Each row of a before or after table is a point. The points were changed in one or more steps. Then noise was added and the rows were shuffled. The steps act on how far a point lies along the listed directions, d1 being the first. Name the steps. A step turns or swaps two directions, mirrors them in a line or flattens them onto one, adds a multiple of one to another, or multiplies one. Angles are multiples of 10 degrees, from the lower direction toward the higher: turns from -170 to 170, lines from 10 to 170 but not 90. Use the fewest steps. Two steps may share a direction if one is a turn and the other turns, adds or multiplies; they go together, in the order done. Otherwise the lowest direction goes first.

Directions:
(1): [-58   7 -22]
(2): [ 20 -12 -58]
(3): [-10 -61   9]
Before (14 x 3):
[[ 31 -42 -29]
 [ 59 -32 -36]
 [ 73 -13   3]
 [ -8  28 -72]
 [ 50 -74  -2]
 [ 27   9   7]
 [-19 -32 -25]
 [ 19   9 -37]
 [ 53  21  17]
 [ -6 -26 -10]
 [ 76  -8  14]
 [ 55 -54 -44]
 [ 41 -85 -58]
 [ 30 -16  29]]
After (14 x 3):
[[  5 -22   8]
 [ 22  56   1]
 [ 47  21   8]
 [ 12  27  -4]
 [ 67 -30  32]
 [ 34  18   6]
 [ 37 -13  20]
 [ 51  50   6]
 [-47   3 -14]
 [ 79  -8  23]
 [ 54   3  20]
 [ 50  55   6]
 [-10  13   1]
 [  4 -39   6]]
Steps: turn d1 and d3 by 50 degrees; multiply d2 by 0

Directions:
(1): [ 33 -40  10  59   8 -36]
(2): [-55  36  31  46 -15  -9]
(3): [-15 -17  57 -27  55 -11]
(4): [  8  38 -34  27  65  14]
(5): [ 11  37 -10 -25  -2 -74]
(6): [-57 -41 -46  -3  13 -22]
Before (13 x 6):
[[-52  46  24 -27  23 -38]
 [ -9 -25   4   9  41   6]
 [ 47 -46 -37 -19 -53  32]
 [-22  16  55   0   4  18]
 [ 18  31   2 -64  64  32]
 [-15  31 -11 -13 -31  45]
 [  9 -33 -18 -30 -33 -85]
 [  0  15 -36  54  19 -44]
 [-23 -24  10 -34  15 -95]
 [ 35  35   5  30  -4 -67]
 [ 46  42 -11  32  11  14]
 [ 50  42 -35 -14  -4  72]
 [-28  15  -9  -2  30  -1]]
After (13 x 6):
[[-13  33  26 -13  28   3]
 [ 39  16 -24  44  -3   7]
 [ 44 -27   6   8  53  -5]
 [  5 -15 -39 -71  15  35]
 [ 69 -37   4   8   8  38]
 [  9  40 -19 -41 -24 -12]
 [  5 -49  44 -54  25  58]
 [-38 -18  23  66 -38 -19]
 [-27  25 -51  72 -30   0]
 [-10   3 -10 -23  26   3]
 [-19  -6 -51   6 -20 -25]
 [  0 -74  43  -5   8  42]
 [-48  46 -34  -2  -6  61]]
Steps: turn d1 and d3 by 60 degrees; turn d3 and d6 by -60 degrees; turn d2 and d5 by 140 degrees; multiply d4 by 0.7

Directions:
(1): [-63 -51 -14   0   5 -58  -6   3]
(2): [ -2 -50  33  -5  36  44 -43 -40]
(3): [ 30  -6 -31 -11 -51 -17 -73  -5]
(4): [ 16  28  54  39  30 -48 -36  16]
(5): [-11  -9  68 -50 -47   0   6  25]
(6): [-15  12  21  39 -47  -9  18 -73]
Before (9 x 8):
[[ 48  12   2   2 -13  17  10 -26]
 [-21  -7  18   3 -24 -17  25 -25]
 [ -5 -22   0  11 -27 -45 -44  21]
 [-41 -22 -27  19 -12 -77 -61  11]
 [  7 -29  -3  -1  56  53  33  17]
 [ 19  26 -47  -8 -41  38  29 -32]
 [-32  35  18  48  34 -77  16   5]
 [ 38  29  46  -5  42  36  18  27]
 [  9 -37 -22  37  47  18 -46 -39]]
After (9 x 8):
[[  2  -5 -47 -58 -19  -4  32  72]
 [-46 -48 -42   4  20  47  31 -83]
 [ 55  57 -76  75  64  32  16 -20]
 [-12 -24  59  13  35  25  16   5]
 [  3  11 -11  21 -27 -47  24 -19]
 [-16 -18  42  25  86  53  -6 -30]
 [-19  21 -18  51 -29 -82 -27 -39]
 [ 59  -2 -82 -17   8  17 -35  64]
 [-15 -13  43  -1 -55  -2   3 -61]]
Steps: turn d1 and d2 by 110 degrees; turn d3 and d4 by 130 degrees; multiply d5 by 2; multiply d6 by 2
